Rows are points. Each copy is the shape, with its points in the same order, turned, moved and blurred by noise. Say if it was mirrored as well.

Shape, 6 rows:
[[  3   6 -65]
 [-16   8  38]
 [  3  -8  10]
 [ 23 -57  25]
 [ 22  31 -39]
 [  0  17   9]]
Copy 1:
[[-12  58 -23]
 [ 38  -8  41]
 [ 23  -2   7]
 [ 49 -35 -31]
 [-32  32   1]
 [  9   6  26]]
Copy 1 is: mirrored
Copy 2, 6 rows:
[[-66   6 -36]
 [  8 -14  42]
 [ -1   8  12]
 [ 45  34  -7]
 [-64  24   3]
 [-21   4  30]]
Copy 2 is: only turned
Copy 3:
[[-53  39  20]
 [ 39 -10  10]
 [ -6 -12   8]
 [-17 -65   3]
 [-34  41 -12]
 [ 12  11  -5]]
Copy 3 is: only turned
Copy 4:
[[ 66   5   9]
 [-38  16   4]
 [ -9  -5  15]
 [-28 -40  53]
 [ 42  -9 -22]
 [ -8   8  -7]]
Copy 4 is: mirrored

Shape (8 x 4):
[[ 13 -18  25 -17]
 [ 51  26 -22 -37]
 [  6   8   2  52]
 [  4   6 -16 -53]
 [  6 -12 -13   4]
 [-22  30  20  87]
 [  2 -48  -7 -18]
 [-10 -30  -3  -2]]
Copy 1:
[[-28 -28  -6  -8]
 [  3   3  -4 -77]
 [-11  22  39  15]
 [  3  -7 -49 -43]
 [  9  -6   0   6]
 [-31  52  41  50]
 [ 12 -42 -14  -9]
 [ 20 -19  -6   7]]
Copy 1 is: only turned
Copy 2, 8 rows:
[[-13 -17   1  -6]
 [-14  17  53 -49]
 [ 48  30  -2  12]
 [-50  18  31  -9]
 [  8   7  21  17]
 [ 70  55 -38  26]
 [-10 -26  27  32]
 [ -6  -5  17  28]]
Copy 2 is: mirrored
Copy 3:
[[ -7  -3  39   4]
 [ 18  19  20 -58]
 [-50  21 -13   0]
 [ 31 -27  15 -36]
 [  3   7  -1   6]
 [-99   2 -27   3]
 [ 27   5  14  30]
 [  2  -6   0  23]]
Copy 3 is: only turned
Copy 4 (8 x 4):
[[ 23  19  -9 -10]
 [  8 -53  -6 -41]
 [-44   5  -6  32]
 [ 13  -5  13 -61]
 [-21  10 -14 -17]
 [-62  17  24  68]
 [  1  36 -30 -38]
 [-12  35 -13 -22]]
Copy 4 is: mirrored

Shape:
[[-30  32 -10 -61   0 -16 -30 -25]
 [ -5 -18 -19  11 -38 -12   1 -38]
 [ 33   1   2  25 -48 -33  -6  43]
 [ 24  38  -6  37 -18  26  31  55]
 [-11  39  50  20  46  -3  -4   2]
 [-19 -24  11 -31   5 -68  -4   8]
 [ 52 -36 -23 -10 -20  -2 -29 -32]
 [ 36  -6 -28  26   9   2 -11 -49]
 [ 29 -40 -17  29  -2   1  -2  27]
 [ 53  -5  -9 -19   5 -32  -3  41]
 [-13  19 -12  45 -19   8 -43   7]
 [-21 -36 -34  41  23  -5 -40  -2]
 [ 16  25  -5  24  58 -31 -21  46]]
Copy 1 (13 x 8):
[[ -8  52  49  -7 -20 -16  15  15]
 [-21 -16 -21  15 -21 -38  16  19]
 [-10 -22 -18  30  22 -19 -68  33]
 [ 13 -16 -34  47 -24  48 -64  27]
 [ 52  -9  29  44  16  38  10  -2]
 [ 12  41   7  20  35 -52  -9 -18]
 [-19 -37 -15 -47  -4 -30  -6   4]
 [ -8 -36 -31 -21   2   7  31  14]
 [-12 -32 -42   9   7  -4 -36 -25]
 [ 18   9 -20 -21  27  -4 -62   1]
 [-42 -28  10  40   2  26  -6  15]
 [-51 -18 -17  22  20   9  19 -41]
 [ 13  11  -4  17  58  53 -26 -16]]
Copy 1 is: mirrored
Copy 2, 13 rows:
[[  8  22  18  18 -42 -71  -2  15]
 [ -3   4   2  34 -10   7 -53  -4]
 [ -9  36 -26  36  14  41   4  51]
 [ 17  36 -52 -17 -19  61  30  16]
 [ 21  26   4 -33  30 -17  43 -23]
 [-61  20  26  27   8 -32  10  20]
 [ 16 -43  21  44  -5  15 -29  37]
 [ 30 -38   6  37  -1  15 -14 -20]
 [-21 -28 -27   8  13  40  -2  26]
 [-16  -3   4  30  -7  24  47  52]
 [ 27  12 -58  13  21 -11 -15   7]
 [-18 -43 -48  16  28 -20 -18  -7]
 [ -5  -7 -33  12  25  -8  78   5]]
Copy 2 is: only turned
Copy 3, 13 rows:
[[-37  21 -17 -25  39  12  47  17]
 [-15 -33 -31  10   8 -12 -18  27]
 [ 18  15  -5   7 -54 -32 -17  -6]
 [ 33  24  25   8 -49  45 -41  -8]
 [ 28   1  63   9  36  19  21 -17]
 [-15 -24 -11   7 -13 -24  68 -12]
 [ 12 -39 -30 -53  -1 -29 -18  29]
 [ 40 -38 -23 -22  32   1 -26  21]
 [ 23 -41  -4 -22 -36  -4 -27 -26]
 [ 37  -1  -5 -39 -50  -7  26  -2]
 [  1  15  -4   1  21  -5 -45 -31]
 [  3 -45 -26 -12  25  -1 -21 -58]
 [ 60   9  13 -15   0  12  29 -57]]
Copy 3 is: mirrored
Copy 4, 13 rows:
[[ 40 -37  19 -34  15 -50  18 -33]
 [-24  12  39  -7  -2  -1 -23 -22]
 [ 42  33  12  29  29  33 -50  -3]
 [ 31  24 -14   4  60  60   1  35]
 [ 44 -25  39  40  30  18  61   9]
 [ 40  18  13  42  -9 -55  -8 -29]
 [-11 -24   6   7 -13  26 -44 -59]
 [-36 -19  23  16  25  27  -2 -43]
 [ -5  -3 -15  51   5  32 -30   4]
 [ 48   6 -32  42  26  16 -26 -33]
 [ 11 -21  50   4  37  18 -24  24]
 [-30 -41  27  48  15 -10 -26  25]
 [ 44 -33  -8  72  62  -3  10   0]]
Copy 4 is: only turned

Shape (14 x 9):
[[ 18   0 -15  -4 -18 -21  17  74  29]
 [ 20  19 -10  11 -12  20  65   6  13]
 [ 21   9 -19   1  40  39  10   4  22]
 [ -9 -86   5 -18 -45  22  -2  -3  37]
 [ 10 -11 -17  -3 -21 -19 -22  11  -1]
 [  3 -13 -23   1 -43 -22  28 -30 -40]
 [ 19  34  54  -4 -41 -17 -11 -34   1]
 [-58  25  13  -1 -15   4 -19   5  29]
 [ 13  24  25  29 112  -9  26 -28  21]
 [ 14 -74 -18  -8   3  12   4  29 -28]
 [  7  33 -20 -14 -41 -11  13 -31  21]
 [-43   6   1  60 -23 -27 -17 -30 -14]
 [  6  31 -18  -4 -22  48 -21  -3 -22]
 [ 25  34   6  27 -20 -14  27 -22  30]]
Copy 1 (14 x 9):
[[  12   59    6   -4  -20   34  -29   -7   11]
 [ -10   26   32   43  -34  -17   18   -3   12]
 [ -22   27  -21   32    3    4   46   25    1]
 [  53  -19   31  -57  -11    2   21   43    2]
 [  13   -1  -16  -18  -14   19    2  -22  -20]
 [  15  -26   11   -9  -38  -34   17  -55   -6]
 [ -30  -53   42   17   -4   21  -12  -25  -43]
 [ -45  -27    4  -20  -43   53   14    9   12]
 [-103   13  -43   34   18  -47    8   39   -8]
 [  50    4  -27  -24   16  -22   11    0   30]
 [ -18   -1   31    2  -42   13   33  -31  -39]
 [ -23  -62  -31   -7  -71    2  -12  -12  -11]
 [   6  -24  -11   35  -16   40   53  -26    4]
 [ -29   -1   26   34  -42   -4   -2   -3  -39]]
Copy 1 is: mirrored
Copy 2 (14 x 9):
[[ 20  24 -46  -2 -16 -52 -29  17 -19]
 [-16  39  -6  19  11  -5  12  37 -32]
 [-18  26 -11  23  29 -13   9 -27   4]
 [ -7 -61 -28   0  34 -11 -42  54  30]
 [ 43 -20 -28  10  -3 -23   4  -2  -3]
 [ 58 -17  17  21   7  10  28  45 -12]
 [ -7 -36 -21  18 -54 -10  69  11   0]
 [ -6 -13  -5 -46 -42   5   6 -15  41]
 [-34  33  43  87 -20  -5  -8 -76  -7]
 [ 35 -33   5  18  53 -50 -37   6 -11]
 [ 22  13 -27  16 -21  13  44  27  20]
 [ 37 -46  14  -6 -32  55  18 -17 -14]
 [  9  -9 -16 -22  32 -16  63 -14  -1]
 [ -4  12 -28  34 -35  20  30  14 -18]]
Copy 2 is: mirrored

Shape, 14 rows:
[[ -3 -19  -8 -14  28 -23 -12 -19   6 -16  23]
 [ 38  52   5   2  20   1  22 121 -31  24 -57]
 [ 19 -29   8  98  21  30  -2 -12  -4  16  13]
 [-21  -8   4   1 -10  12  19 -15  17  38  20]
 [-13  -8  23  -2  10 -11  -9 -19 -38  40  13]
 [  3  10  12  -9  17  27  18 -18  -5   9  17]
 [ 14 -18  37 -12   3  18  -1  47   0   9   2]
 [ -2 -12  -7 -12  11  17   7 -22   4  27 -47]
 [ 11  -1 -10  23  -4  21 -44  26 -19  24  20]
 [-24  23  33  57   4 -20 -54 -20  -9   5  -6]
 [ 38 -22  12 -13 -13 -16  13 -24  -3  -5   7]
 [ 37  -4  24 -15  31 -21  -3  66  -1  40  -4]
 [ 30  51  17  -3  28  48 -49  -2   8  17  20]
 [  4  -5   7  65  -6 -10  -4 -23  10  34   7]]
Copy 1:
[[ 19 -24  16 -44 -24  -2  18  16  -5  14  18]
 [-70  18 -18  66  13  48  35   0   4 -84  57]
 [ 13  19 -54 -31  36 -62  22 -32 -22  16  41]
 [ 26   5 -19  -5 -17  17  24 -24  18  37   1]
 [ 31 -32 -26  -8 -18  28  39 -18 -31  18  16]
 [ 30 -17 -25 -18 -14  14   7 -15  18  -5   9]
 [-21 -12 -50  12  -6  20  15  29  12   3  20]
 [ 34 -16   6  27  21  -3  38   3  12  -7 -12]
 [  0  33 -35 -15   3  15  12   6 -46   3  11]
 [ 12 -18   2 -15  44  14  -6 -30 -59  38  42]
 [-15 -40 -10 -35 -15  -3  33  -7  12   6 -27]
 [-35  -6 -27   1   4  42  60  29   7 -17  43]
 [ 32  17 -29 -37  36  54 -22  10  -8 -29   8]
 [  4   8 -15 -24  28 -10  35 -44 -15  39  19]]
Copy 1 is: mirrored
Copy 2:
[[  9  -2  16  30  -3 -29  -4   0  14  27 -20]
 [-67  27   0 -33  40  18  45 -38 101 -90  22]
 [ 18   0  46 -50  12  -5   2 -65 -42 -36 -44]
 [-12 -24  -7  -4  11  -2  10 -34 -18  20  23]
 [-10  15   0 -31  35  -5  31   4  -7  30  -6]
 [  0   6 -16  -2 -12  13  27 -14  -9   0  -3]
 [  6   2 -21  -3  48  12   9 -12  31 -38   9]
 [-40 -19  24   8   9  35  27   5 -14  -4  -5]
 [ 10  -5  14 -33  29  24  11 -43  39   2 -29]
 [-24  39  16 -49   7   4 -51 -24   1  22 -35]
 [ 20  -2  33  -3  -3  -2  15  22  -2  -5  23]
 [-20  26  13   5  70  -5  38 -26  53 -29  21]
 [ 11  44  -8   9  -3  58  18 -52  37  13 -25]
 [ -6  -3  41 -41  12   3 -15 -41 -19   8  -2]]
Copy 2 is: mirrored

Shape, 18 rows:
[[-14  24 -14 -19 -12  -8  13  13  -8  32  20  52]
 [  2  26  39 -52 -34 -45  12  59 -47  45  50  -9]
 [-69  -5  15  68  14   2 -35 -38 -19 -24 -10 -40]
 [-28  18   0  -1  32 -25  47 -56  33 -13  -1  -5]
 [-23  -7  41  32  27  55 -35  -3 -30 -17  10 -14]
 [-68 -18 -65  31  37  35  23   3   9  11  -3 -22]
 [-60 -19  47  54 -16  20   2 -23  -8  -1 -35 -28]
 [-13  35  -2  11  54   5  29  -5  -5   6 -10  -9]
 [ 31  61  -7  -5 -24 -64  17  37  -1  35  39  10]
 [ -4 -54  21  39  23  26  -9  38   4  12  -3 -15]
 [ 45   9 -17 -31 -32 -14  29  11 -32  10  49  -3]
 [ -3  38 -13   3  -3 -30  12  -3   7 -12  -1 -10]
 [-26  35  21  36  -1  12  36 -13   3 -10  -6  -7]
 [-10 -40  30  30  40  -7  -7   0 -49   7   5   3]
 [ 42  -3   6 -17 -22 -24 -16  32 -48  44   8  23]
 [-38  -5 -24  53  38   7  51   1 -24 -39 -16  10]
 [-18  31 -32 -22   8 -12  28   6  -2  -6 -40 -14]
 [-11  30  -7 -30   0 -39  19  21  17 -34  16  22]]
Copy 1, 18 rows:
[[-30 -34 -14 -14  20  64  11 -21  31 -19 -12   7]
 [ 19  -8  24 -19 -33  76  46   0  42 -77  19  33]
 [-39 -20  41  26   0 -23 -32  49 -65  12  33 -12]
 [ 17 -60 -28  30  45  -8  12  17   9  30  31  -2]
 [-11  12  61  49   5  17  -5   3 -50   2 -20  -8]
 [-20 -70 -17  -2  38   7 -16 -16 -94  -5  -4  17]
 [  2 -12  45   2  -8   8 -35  45 -50  46  15  13]
 [  5 -32 -28  41  30  27  21  23 -28  -5 -12   2]
 [-21 -22 -53  -3 -43  45  45   5  52 -53  13  14]
 [ 23 -24  27   9 -33  10 -34 -10 -49 -10 -40  -2]
 [  1  -5  -7 -26 -10   9  69 -34  31 -43 -11  21]
 [-13 -14 -38  12   7   3  11  11   8 -21  18  18]
 [-12 -24  -6  30   1  20  13  26 -16  34   7  31]
 [  8 -36  54  13  -5   8   2  31 -23 -28 -41 -21]
 [ -2   9   6 -38 -19  45  24   1  29 -56 -39 -13]
 [-25 -62  -2  26  30 -16   0  30 -41   6 -42  42]
 [  5 -11 -46  -4  45  15   1  19 -17 -23   5  36]
 [ -8 -31 -27  23  24  12  -5 -11  45 -34   9  42]]
Copy 1 is: mirrored
Copy 2:
[[-35  28   9  67   3  -2  -9  22 -38  12  20   9]
 [-35 -36  45  58 -28  20  15  85 -19  54  40 -15]
 [ 66  41 -14  11 -24  13  47   8  -6 -55 -49 -41]
 [ 34  -1 -29  -3  22 -51   0   2 -52   1 -25 -10]
 [ 14  20   3  16  19  47  47   4  25 -44  -5 -43]
 [ 28  89 -61 -16 -13 -11  34  15 -12 -26  28  21]
 [ 47  14 -19  12 -15  32  59   8   8 -27 -61   6]
 [ 43  19 -26  26  32  -5   4   2 -13   0  30 -10]
 [-21 -30  24  69 -50 -45 -12  22 -26  38  49 -14]
 [ -6   5 -19  12   3   3  49  34  40 -52  11  15]
 [-57 -28   5  12 -38  10 -21  23 -37  22  43 -16]
 [ 22   2  14  20 -20 -27 -13   6 -24   2  12 -13]
 [ 33   3   1  21   6   0  34 -23 -13   6  -8   2]
 [ 14 -14 -22  37  14  32  31  43  -8 -58  10 -20]
 [-47 -24   9  69 -26  29 -26  43   6  -6  26  -1]
 [ 53  28 -17  -5  10  11  29  -4 -48 -54  28  25]
 [ 41  26   2   3  -6  -8 -39  20 -17  13  14  20]
 [  2   3  47  15  10 -42 -14  28 -39   3  16   5]]
Copy 2 is: only turned
Copy 3 (18 x 12):
[[-20  -7  36  13  17 -12 -14  49  -3  15   4 -24]
 [ 14 -30  -3  14  27   8  -7  39 -51  74 -53 -63]
 [ 41  62 -27  29  36   3  53 -36  38  16  58  16]
 [ -5  62   0  18  -6 -32 -13 -11  59 -10 -21   2]
 [  7   3 -26   2  54 -22  62 -42  -9   4  42  -4]
 [-42  10  10  38  19  -4  18 -23  78  38  62  15]
 [ 16  52 -39  -5  68  31  41 -27  30  12  22  17]
 [-11   3 -11  11  27 -53 -23 -20  22  21   1  11]
 [ 36 -22  55   0  -7 -16 -42  45 -17  50 -42 -17]
 [-17 -12  15   9  43  29  24 -70 -13  22  23  11]
 [-12 -27   5  -3 -38 -11  22  26 -33  37 -39 -14]
 [ 29   9   5  21   0 -14   0  14  26  18 -19  17]
 [  5  27  -4 -16  45 -20  25   5  36  16 -13  13]
 [-10  37  -6  36  32 -13  22 -39 -45  33  30   8]
 [  4 -28   3  12   3  16 -16  29 -72  36  -2   1]
 [-33  40  17  36  45 -29  31 -14  39  20   5  57]
 [ -6 -11 -22  34   8 -10 -18  23  43  11 -17  31]
 [  5  -8  35  44   7 -17  -9  24  27  -7 -49  -3]]
Copy 3 is: only turned
Copy 4:
[[-37   0 -24 -33  42  15   8   3   8  38  -8  -3]
 [-21   3  16 -54  29 -41  40 -58 -20  60  13  44]
 [ 17  -1 -22  34 -39 -45 -74  24  -5 -35 -12   6]
 [-14  19  27  26   6  19   0  20  56 -30 -16  -9]
 [ 32 -36   2 -12  -3  -9 -54  25 -48 -28 -12  22]
 [ -2 -66 -30  28  14  11 -70  -8  57 -11   7 -18]
 [ 18   2 -35  40 -28  -8 -41 -22 -31 -49 -19   9]
 [ -7 -29  14  30  28  14 -10  28  26  -3  -2  29]
 [-64  12  15 -11  24 -26  49   4  -3  64  35   6]
 [ 23 -78 -15   4 -21  -6  -5 -10 -31  -9 -13 -15]
 [  7   6  16 -48  30   0  32  -9   4  43  57 -11]
 [-33   5   2   2  -6  -2   7  22  24   6  27  14]
 [-20   4  -4  28  21   3 -11  10  -7 -38  13   9]
 [ 55 -33 -13   3   5 -32   0  18 -14   7 -31   6]
 [ 12  -6 -23 -37   9  -3  39  -2 -31  74  11  15]
 [ 15 -38 -41  33  36 -16  -9  35  37 -48  11  -4]
 [-20 -14 -21   8   0  27   8   3  54  -1  26  42]
 [-49  -5   0 -38   5  -9  30  16  41 -10   7  13]]
Copy 4 is: mirrored
